Each row is a point. Examples show where two turns around zero, p and q, send a point. Write where each new point lands after one turn and then the other. Backwards means that the second turn is done in reverse. Each puzzle has new turns, and all numbers are rounded.
In the rows, zero is written as 128.

Turn p:
[115 123] => [114 126]
[125  94] => [117  96]
[145 168] => [153 163]
Turn q:
[128 102] => [146 109]
[111 148] => [102 131]
[ 99 134] => [103 113]
[173 127] => [161 158]
Where do these land?
q, then p backwards: [118 123] => [127 117]
p, then q backwards: [145  93] => [108  94]
p, then q: [121 167] => [102 158]

Turn p:
[102 117 114] => [146 148 112]
[190 101 144] => [ 95  68 113]
[115 146 139] => [123 145 145]
[100 143 137] => [127 159 139]
[133 132 107] => [148 119 131]
Turn q:
[142 108 102] => [101 146 113]
[122 167 140] => [165 132 145]
[104  86 123] => [ 85 106 136]
[145 151 148] => [161 127 117]
Where do these land?
q, then p: [167 108 118] => [172 133 135]
q, then p: [147 154 147] => [132  91 134]
q, then p: [118 123 140] => [121 127 113]
p, then q: [ 80 128 107] => [164 164 117]

Turn p:
[137  92 121 151] => [149 107 135 160]
[132 168 111  95] => [116 131 124  75]
[119  95 158 118] => [ 98 121 133 163]
[145 175 124 131] => [141 155 140  90]
[107 111 124 145] => [137 125 108 151]
Turn q:
[ 90 116 145 168] => [156 141  92 164]
[127 102 165 139] => [106 128 107 163]
[163 169 118 103] => [122 119 184 108]
[112 137 105  93] => [128 153 135  91]
[117 120 150 131] => [121 140 118 148]
[168 127 117 124] => [113  95 145 116]
[119 125  96 138] => [151 120 115 107]
Where do these land?
p, then q: [143 177 134 121] => [112 159 166 120]
p, then q: [138 154 142 131] => [126 144 154 134]
q, then p: [154 163 100 108] => [ 79 131 151 139]
q, then p: [100 106 139 115] => [143 134 106  99]
p, then q backwards: [107  83 147 138] => [136 115 171 156]
p, then q backwards: [126 138 101 147] => [110 130 104 145]
p, then q backwards: [127  77 133 136] => [151 127 157 164]

Turn p:
[132 148 152 120 124 122] => [112 141 123 117 149 119]
[131 112 118 152 174 138] => [120 128 166 128  93 148]
[111 100 122 103 112 166] => [147 145 106 172 110 120]
[127 104 149 142 102 151] => [110 127  97 156 123 146]
[127 116 140 153 109 117] => [114 110 106 122 127 146]
[ 96 132 133 121 144 125] => [137 153 124 109 111 126]
[163 111 114 131 157 105] => [114  95 164 123 113 112]
[101 204 146 140 122 122] => [136 169 124  82 179 151]
[163 125  79  89 108 105] => [163  84 142 142 148  82]
Turn q:
[141 134 136 129 145  92] => [138 106 130  99 107 132]
[101 127 118 126 115  74] => [136  75 102 134 119 144]
[134 132 155 135 112 164] => [146 156 146 144 142 105]
[138 152 129 138 111 150] => [133 135 150 130 159 120]
[113 148 144  91 119 144] => [160 150 120 137 145 153]
[189 103 120 135 106 162] => [101 153 193 147 116 119]
[101 125  91 135 191 109] => [ 87 122  75  85 119 136]
[109 102 131 134 126 129] => [122 128 109 148 115 116]
Where do these land?
p, then q: [116 148 143 143 137  97] => [139 148 114 132 126 164]
q, then p: [108 162 113 137 145 155] => [146 149 165 111 116 112]
p, then q: [ 90 116 104 123 133 155] => [126 123 177 128 151 123]
q, then p: [109 161 162 143 108 143] => [103 105 171 112 127 114]
q, then p: [166 107 130  80 118 109] => [107 143  97 170 157 150]
q, then p: [174 105 121 139 104  99] => [ 94 128  74 136 117 133]
p, then q: [107 119 128 132 163 167] => [155 127 152 135 168 110]
q, then p: [153 106 123 128 115  99] => [113 122  89 144 122 135]
